Rows are points. The last column is the point's height on a tilted bowl or saddle (a function of degree 2), plus a little noise. Count its main directions that bend up, bend down and stay straight.

Points (10 x 3):
[[-1.00  1.16  1.26]
 [ 0.48 -0.07  0.14]
 [-0.37  0.36  0.58]
 [ 2.10 -1.34 -0.41]
 [-1.34  1.31  1.52]
 [ 1.72  3.12  3.08]
 [-1.92 -1.95  1.28]
 [-2.99  0.66  2.15]
 [-2.29 -2.23  1.61]
 [-1.84  2.60  2.92]]
Directions: 2 up, 0 down, 0 straight

Points, 16 rows:
[[ 2.54 -1.91  0.23 -1.40]
 [ 0.55 -1.52  1.06 -0.50]
 [ 1.26 -2.04 -0.65 -0.94]
 [ 0.93 -0.72  0.27 -0.06]
 [ 1.36 -1.22  0.58 -0.41]
 [-0.76  1.09 -2.51 -1.09]
 [ 1.08 -2.21 -0.28 -1.04]
 [-2.73  0.72  0.62 -1.01]
 [ 0.83 -4.52  1.47 -4.03]
 [ 0.93  1.49  2.49  1.04]
 [ 2.73 -2.53  0.08 -1.97]
 [ 3.62  2.20 -0.06 -1.84]
 [-3.94 -0.60 -1.46 -4.09]
 [-2.24  2.79 -0.64 -1.25]
 [-1.11 -1.31  1.23 -0.75]
 [ 0.49 -0.57  1.31  0.14]]
Directions: 0 up, 2 down, 1 straight

Points:
[[-3.29  1.63 -0.95  2.17 -2.54]
 [ 0.27 -1.05  1.11  0.88 -1.06]
 [ 0.98 -0.71  0.75 -1.50 -1.13]
 [ 0.02 -0.86  0.53  1.74 -1.17]
 [-1.42 -0.46 -0.13  0.10 -1.06]
 [-1.82 -1.48  1.93 -0.29 -1.47]
 [ 0.41  1.43 -0.08  2.20 -1.42]
 [ 1.55 -1.24 -0.96  0.25 -1.31]
 [-0.02 -0.19  1.18  0.54 -0.96]
 [-2.03 -4.08  0.52  3.30 -2.33]
 [ 2.95  1.52  1.70 -1.15 -0.78]
 [-1.06 -0.36  2.65  1.55 -1.66]
 [ 2.40  1.57 -0.27 -3.65 -2.11]
 [ 0.61 -3.04 -2.08  0.18 -1.60]
 [-1.19 -1.96  4.26  3.22 -3.75]
 [ 2.25  2.79 -1.69  1.11 -1.89]
 [ 1.52 -2.18 -3.52  2.70 -2.63]
 [ 1.49  0.52  0.75 -3.45 -1.69]
 [ 0.55 -3.38  0.99  1.65 -1.89]
 [-0.96  0.56  3.63 -0.68 -1.50]
 [-0.87  0.19 -3.02 -1.20 -2.20]
 [ 0.20  1.09 -0.55  0.94 -1.11]
 [-1.86 -0.53 -1.47  0.02 -1.31]
 [ 2.76 -0.68  0.16 -1.54 -1.48]
 [-1.95 -3.03  1.19  0.20 -1.53]
 [-1.76 -1.13 -1.24  1.61 -1.31]]
Directions: 0 up, 3 down, 1 straight
